Each point is reached from the start by the listed moves, each made once or not at all, plus a little noise. Is the number of moves made odd or even? Then give how often each move was made.

Moves:
(1): [ 0.36 -0.37 -1.64  1.42]
(2): [ 0.85  3.14 -0.41  2.05]
Start: [ 0.39  0.21  0.01 -0.67]
Points:
[ 0.38  0.23  0.07 -0.73] => even (0, 0)
[ 1.22  3.39 -0.48  1.37] => odd (0, 1)

Moves:
(1): [ 2.22 -0.49  0.89  1.15 -0.30  0.18  0.06  0.96 -0.17]
(2): [ 0.01  1.06 -1.41  1.39 -0.35  0.72 -0.46 -0.92 -0.18]
(3): [-0.23  1.75  1.23 -1.47 -1.13 -1.47  0.14 -1.34  0.28]
(4): [-0.52  0.51  0.52  1.25  0.06 -1.37  0.69  0.36 -0.65]
(5): [-1.28  0.20  0.48  0.73  1.18 -0.19 -0.81 -1.00 -0.29]
(6): [-0.48 -0.68  1.17  0.48 -0.95  2.00  1.18 -0.78  1.35]
Start: [-0.90  0.94  0.03  0.35 -0.13 -0.31  0.47  0.12  0.73]
Points:
[ 1.34  0.45  1.00  1.56 -0.45 -0.04  0.52  0.91  0.65] => odd (1, 0, 0, 0, 0, 0)
[ 0.04  2.04  3.92  1.78 -2.47 -1.06  2.55 -0.62  1.54] => even (1, 0, 1, 1, 0, 1)
[-1.78  4.19  0.41  1.59 -1.45 -2.34  0.88 -1.83  0.15] => odd (0, 1, 1, 1, 0, 0)
[-2.65  1.61  0.97  2.37  1.14 -1.84  0.37 -0.34 -0.20] => even (0, 0, 0, 1, 1, 0)
[-2.89  3.49  2.30  0.77  0.02 -3.37  0.44 -1.74  0.04] => odd (0, 0, 1, 1, 1, 0)
[ 0.77  0.98  1.32  2.85 -0.41 -1.48  1.23  1.45 -0.19] => even (1, 0, 0, 1, 0, 0)

Moves:
(1): [ 1.11  1.78 -0.13 -0.71 -2.08 -1.63 -0.67 -0.19  0.59  0.04 -0.73 -0.16]
(2): [-1.21  1.25  0.21  0.33  0.67 -0.29  0.65 -0.45  0.19 -0.51 -0.52 -0.86]
(3): [ 0.99  1.56  0.48  0.86  1.00  0.21 -1.09 -0.60 -0.82 -1.43  0.30  1.07]
(4): [-0.03  0.29 -1.38  0.37  0.61 -0.86  0.49  0.39 -0.05 -1.47 -1.61  1.06]
(5): [ 1.54  0.23 -0.24  0.17  1.44  0.89  0.76 -0.77 -0.49 -1.13 -0.32 -0.79]
(6): [ 0.38  0.39  0.09  0.48 -0.80  1.63  0.37  0.33 -1.54  0.00  0.05 -0.50]
(7): [-0.53  0.07  0.56 -0.44  0.42  0.42  1.21  0.67  1.34 -0.04  0.80  1.46]
(8): [-0.07  0.20  0.40 -1.63 -1.04 -1.07 -2.20  1.59 -0.67 -0.05 -0.08 -1.30]
(9): [ 0.21 -1.49  0.71  0.76 -0.12  1.18 -1.30  0.54  1.18 -0.66  0.10  0.08]
(10): [ 0.06  0.97 -0.74  0.73  0.79 -0.05 -0.78  2.03  1.14  0.81 -0.60  1.14]
(11): [-0.50 -0.01 -1.27  0.77  0.16  0.31 -0.03  0.45  0.52 -0.65  1.65 -0.88]
Start: [-1.50  0.48 -0.97  0.18  0.78 -2.48  0.18 -0.96 -1.59  1.50 -0.83 -0.01]
Points:
[-1.94  3.09 -0.29  0.93  0.65 -2.94 -0.71  1.63  2.95  0.95 -1.62  1.60] => odd (1, 1, 0, 0, 0, 0, 1, 0, 1, 1, 0)
[ 0.52  2.59 -2.58  1.94  0.36 -3.29 -2.42 -0.28 -0.26 -2.74 -1.14  1.26] => odd (1, 0, 1, 1, 0, 0, 0, 0, 1, 0, 1)
[-1.33 -0.37 -1.09 -0.34  0.38 -3.11 -2.65  1.51 -1.13 -0.77 -2.59 -0.05] => odd (0, 0, 0, 1, 0, 0, 0, 1, 1, 0, 0)
[ 1.19  5.46 -3.43  0.50  1.91 -4.02 -2.07  2.52  0.08 -2.30 -1.41  1.34] => even (1, 0, 1, 1, 1, 0, 1, 1, 0, 1, 1)
[ 1.66  3.85 -1.53  2.37  3.12  0.23 -0.51  0.26 -3.37 -0.19 -1.50  0.84] => even (0, 0, 1, 0, 1, 1, 0, 0, 0, 1, 0)
[ 0.29  2.69  1.00  0.66 -0.06 -2.18 -1.66 -0.46  0.50 -0.47 -0.40  2.48] => even (1, 0, 1, 0, 0, 0, 1, 0, 1, 0, 0)
